Each row is a point. Any point is a mix of the corners, with weights that add up to 1. It lies inside the corners' shape when no weight is negative. Say inside or outside, and name the corners with a negative weight.

Corners:
(1): [-20  19]
(2): [ 38 -37]
(3): [17 49]
Points:
[ 29 -42] -> outside (3)
[ 19 -15] -> inside
[ 9 14] -> inside
[ 21 -18] -> inside
[ 1 56] -> outside (2)
[ 9 31] -> inside
[ 20 -24] -> outside (3)
[16 44] -> inside
[ 35 -30] -> inside

Corners:
(1): [-41  31  38  25]
(2): [ 29 -25 -42  12]
(3): [ 38  24 -55 -17]
(4): [ 33 -11  -7 -23]
(5): [-2 47 51 51]
Points:
[ 29  22 -33  -3] -> inside
[ 31  23 -43 -11] -> inside
[12 17 -9 20] -> outside (4)
[22  3 -2  1] -> inside

Corners:
(1): [ -6 -40  13 -18  19 -56]
(2): [-48 -62  13 -67  49 -52]
(3): [-17  68 -20 -38 -25   0]
(4): [-11  11 -12  43 -14  22]
(5): [ 15  56 -29  36   9  44]
(6): [11  4 35 34 11  3]
(7): [37 -4 10  4  4 44]
Points:
[ 19  74 -11  14 -29  50] -> outside (1, 2)
[ 14 -12  12  13  17  34] -> outside (1, 3)
[ 4 16 -7 11 12 15] -> inside
[-19 -13   6 -14   5 -41] -> outside (5, 7)
[ -4 -19  12  -5  13 -30] -> inside
[ -5  44 -12 -18 -11   9] -> inside

Corners:
(1): [ 65  32  11 -23   0 -27  42  -8  15]
(2): [ 18  26 -36 -27 -25 -18   2  16 -14]
(3): [ -1  10 -23  -9  15  11 -22 -17  22]
(4): [ 30  38   8 -35   9 -16 -18 -15 -48]
(5): [-15  -5   9   4   6 -21 -25  32  15]
(6): [-36  34   2 -30  -1  18  36  10   8]
(7): [ 50  24   6  12  -7   0 -31  19  18]
(8): [-21 -42  12   0 -27   9 -11 -14   9]
(9): [ 15 -15  -5 -13  23   9  14  27 -12]
(10): [ 24  -6  10  95   0   0  53   9 -63]
Points:
[ 24  20  -3  18   8  -7  15   8 -18] -> outside (8)
[ 30  39 -13 -43   5 -16 -12   8   8] -> outside (8, 10)
[  5  -4  -8   2  -6 -12   0   5 -10] -> outside (6, 7)
[  2   1  -6   2  -6  12 -11  -2  -1] -> outside (1, 5)
[22 13 -2 -6  1 -3 -4 -3  7] -> inside
[ 13   3   3  39  -1  -6  22  12 -28] -> inside
[  2   4   0  10   6   2  25   5 -20] -> outside (7)
[18 21  1  0  3 -7 13 12 -7] -> outside (8)
[-11  21  -4 -18  -5   5  16   8   2] -> inside

Corners:
(1): [-22  41 -38 -10  13  10 -31  66  12 -11 -30  35]
(2): [-14 -53 -11 -10  73  11 -19  -7   4 -26  27  46]
(3): [ 12 -33 -25  -4   4  28  17  34  15  51 -16  27]
(4): [ 66  14 -16  10  58  26 -40  15 -18  44  87  19]
(5): [-41  -3  45  19 -17 -17   5 -20  -1 -19 -14  25]
(6): [ 45  23   4  -7  22  13  -6 -21  10  38 -10   9]
(7): [-26  44 -45 -10 -11 -31 -17  30  29  10   7  -4]
(8): [ 44 -21  18 -34  21  -6  88 -12 -28 -18  36   4]
(9): [-95  94   6  -5  19   2 -43  25  47  31 -19 -18]
(10): [-82  26  13  -7 -21  12 -33  15  20 -27 -24 -19]
(11): [-39 -14 -56  26  31  34 -46  -3  -2  27   7  42]
(12): [-62  52  28 -11  12 -23 -69 -14 -23  55 -37 -32]
(13): [ -2  43  25  23  17 -49  18  54  -7 -38   6 -30]
Points:
[-11  14   9   4  20 -11  -3  10   0   0   6  -2] -> outside (1)
[-39  10 -14  11  13  10 -27  13  19   0   3  12] -> outside (1, 8, 12)
[-13  -2  -9  -6  31   3 -10  10   5   0  10  19] -> inside
[-33  23   1   4   4 -10 -19  14  13   2 -19   4] -> outside (4, 8)
[-18  16  -9 -10  27  20 -22   5   4  26   5   9] -> outside (5, 7, 13)

Corners:
(1): [ 5  2 12 17 -1  3  5 20 17  8 -8 15  5 41  1 -8 22 -9]
(2): [-10 -38  11   3  42  27 -22  29  26  23 -21 -62  -1  -3  16  33 -47 -29]
(3): [-70 -34  31 -16 -12 -28  10   7 -58  14   2 -50  19 -23  35  40 -10  29]
(4): [  3  -7   4  12   0  13   9  21  29 -59   5  23   5  20  25 -12  14 -17]
(5): [-19  43   6  -7  -3 -43   9   8  16  23   0   8   9   8  23 -25  15 -18]
(6): [  0  31   3  17  30  30 -15  29  29 -11  -4  19 -31  -9 -30   6  21 -23]
(7): [ 21 -24  33 -24  15  -9  12  16   4  15 -15  -7  -9  13  17 -15 -27  -6]
(8): [-21   5  -4 -19 -13  18  11  21 -28   9  19   0  27 -10  -7  -9  20  14]
(9): [  0  38   1  15 -22  -4   2 -11 -53 -23  33  17 -36  16 -12  -5   2  10]
(10): [ 23 -31  -6  -7  73 -13 -89  16  14  12   0  -8  42  11 -27 -10 -11  25]
(11): [ 21  20  19 -31  -4  12 -63  12 -11  16   1  11  35   0 -33 -17  15  14]
(12): [ 21 -18   5  -7  28   3   9  -2   1 -26   5 -19  24   0  19  -9  18  28]
(13): [-22  -9   5  18 -11 -13  23 -95 -44 -23  16  -5 -19 -15  -1   5  26  41]
(14): [ 14 -19  12 -24  -5  10  -4  17  -2   2   4  13  20  37 -10  18  11  34]
(15): [ -1   0  16 -39  14 -15 -13  -1  -1 -16 -11  17 -91  16 -11  14  33  -9]
(16): [ -9   0  15  -2 -11 -33   2  24  -4  21   1  15  -4  -2  21   7   9 -43]
(17): [ 10 -33  11 -22  22 -74 -13   1   7   6 -14 -40   8 -16  11  -4 -13  16]
(18): [ 11 -33   7  -1  65  20   7   4   4 -12  42 -75  35 -25  -6  -6  -4  30]
(19): [-25  -8   6  -6 -12 -58 -11 -31  -9  22  26 -15  12 -13  44 -14  18  39]
Points:
[-6 -3  9 -6  9  2 -9  5 -7 -1  7 -5  5  3  1  1  9  8] -> outside (17)
[ -3 -12  11  -7  12 -15  -2   5  -2   1   1  -9  -3   5   7   3   5   5] -> outside (11)
[ -7  -7  13 -10   4 -11   7  -1  -5  -5   6 -10   8  -4  11  -3  16  13] -> outside (2, 9, 10)
